Rows are points. Each copy is the shape, with its points in the same order, turned, moved and blurred by noise. Is it also mirrored, or only turned?
(in the rows, 128 means zero)

Shape (7 x 3):
[[102 163 130]
 [118 108 128]
 [191 138 124]
 [171 152  54]
 [121 135 112]
 [114 106 143]
 [144 100 125]]
Copy 1 (7 x 3):
[[144 103 148]
 [101 135 134]
 [151 158  72]
 [125  91  46]
 [124 118 121]
 [106 152 147]
 [102 151 109]]
Copy 1 is: mirrored
Copy 2, 7 rows:
[[115 144  92]
 [128 155 148]
 [120  75 152]
 [187  76 120]
 [138 137 124]
 [112 160 149]
 [131 135 165]]
Copy 2 is: mirrored
Copy 3 (7 x 3):
[[ 99 152 113]
 [147 108 106]
 [158 136 183]
 [183 197 151]
 [137 143 114]
 [131 101 108]
 [164 107 125]]
Copy 3 is: only turned
Copy 4, 7 rows:
[[128 160 106]
 [ 92 114 116]
 [159  80 142]
 [170  73  70]
 [118 120 100]
 [ 87 122 130]
 [101  89 124]]
Copy 4 is: only turned

Shape:
[[ 94 149 177  93]
 [118 117 132 186]
 [127 102 113 157]
 [181 158 104 119]
 [142  91 114 170]
 [101 149 132 105]
 [198 144 101 131]
 [134  90 139 146]]
Copy 1 (8 x 4):
[[ 57 144 138 117]
 [157 145 149 152]
 [155 117 129 139]
 [158 150  93  82]
 [173 111 135 148]
 [ 93 150 104 130]
 [179 137  99  74]
 [145 112 150 140]]
Copy 1 is: only turned
Copy 2, 8 rows:
[[ 81  93 185 100]
 [103  99  90 150]
 [137 107 109 151]
 [133 185 137 120]
 [137 112 100 169]
 [111 108 152  92]
 [140 192 132 140]
 [129 103 133 165]]
Copy 2 is: only turned

Shape, 12 rows:
[[103  94  74 111 118 145 136 131]
 [152 129  95 103 116 129 104 132]
 [126 118 145 157 148  78 109 119]
 [133 109 140 127 180  90 109 113]
 [ 91 135  74 137 148 161 115 156]
 [ 89 120 173 145 145 170 133 115]
 [172 130 115 133 165 152 155  93]
 [107 123  93 145 162 119 109 186]
 [156 151 137 132 118 165 150 188]
 [156 160 152 118 143  87 129 185]
 [161 141 110 130 125 161 153  99]
 [114 130  51 107 145 109 129  93]]
Copy 1:
[[119  64 113  92 130 107 150 101]
 [140  89 103 126  95 144 147  98]
 [132 129 166 142  70 100 123 132]
 [144  89 165 147  70 115 113 146]
 [ 96  76  76 121 114  86 132 130]
 [ 97 118 143 128 150 125 122 184]
 [151  76 130 178 121 132 181 149]
 [127  93  87 108  72  73 122 142]
 [168 133  63 116 129 121 154 161]
 [194 143  97 133  80 111 106 139]
 [141  99 115 163 142 135 179 125]
 [126  49 124 156 111  96 138  70]]
Copy 1 is: only turned
Copy 2 (12 x 8):
[[142 117 104 115 126  83 123 108]
 [173 130 126 101 131 134 137 143]
 [151  92 173 128  82 157 167 130]
 [162 113 185 127 100 141 170 102]
 [178 101 113 166 121  99 106 110]
 [107 105 140 172 127 156 127  74]
 [158 158 134 153 160 135 186 116]
 [181  84 157 153 112 100 113 138]
 [136 112 141 164 179 141 104 171]
 [149 121 204 136 130 149 107 180]
 [140 160 112 143 149 145 161 133]
 [181 164 114 112  85  88 162 109]]
Copy 2 is: only turned
Copy 3 (12 x 8):
[[115  93  97 104  97 103 144 132]
 [172  93  95 132 123 109 127 154]
 [149 115 152 154 183  86 161 132]
 [168 134 133 123 182  91 175 130]
 [102 139  73 139 112 114 135 130]
 [118 132 156 128 144 168 156 106]
 [192 141 143 137  94 111 162 112]
 [113 140  80 140 155  91 119 118]
 [158 134 125 141 118 140  64 110]
 [174 142 134 131 178  97  75 145]
 [174 119 143 144  79 126 144 132]
 [139 120 100 121  97  67 178 174]]
Copy 3 is: mirrored
Copy 4:
[[110  72 106 128 163 154 112 152]
 [160  86 119 149 165 147 130 117]
 [126 109 159 115 150  82 146 116]
 [131 101 141  87 157 103 173 113]
 [124 104  75 110 196 131  93 146]
 [118 118 110  70 102 122  87 120]
 [ 99 105  99 129 131 153 150  68]
 [139 103  80 117 199  87 130 145]
 [159 124  57 155 120 110 116 125]
 [176 148  96 141 139  87 169 130]
 [118 107 102 157 126 161 120  91]
 [101 106 136 133 207 173 141 130]]
Copy 4 is: mirrored
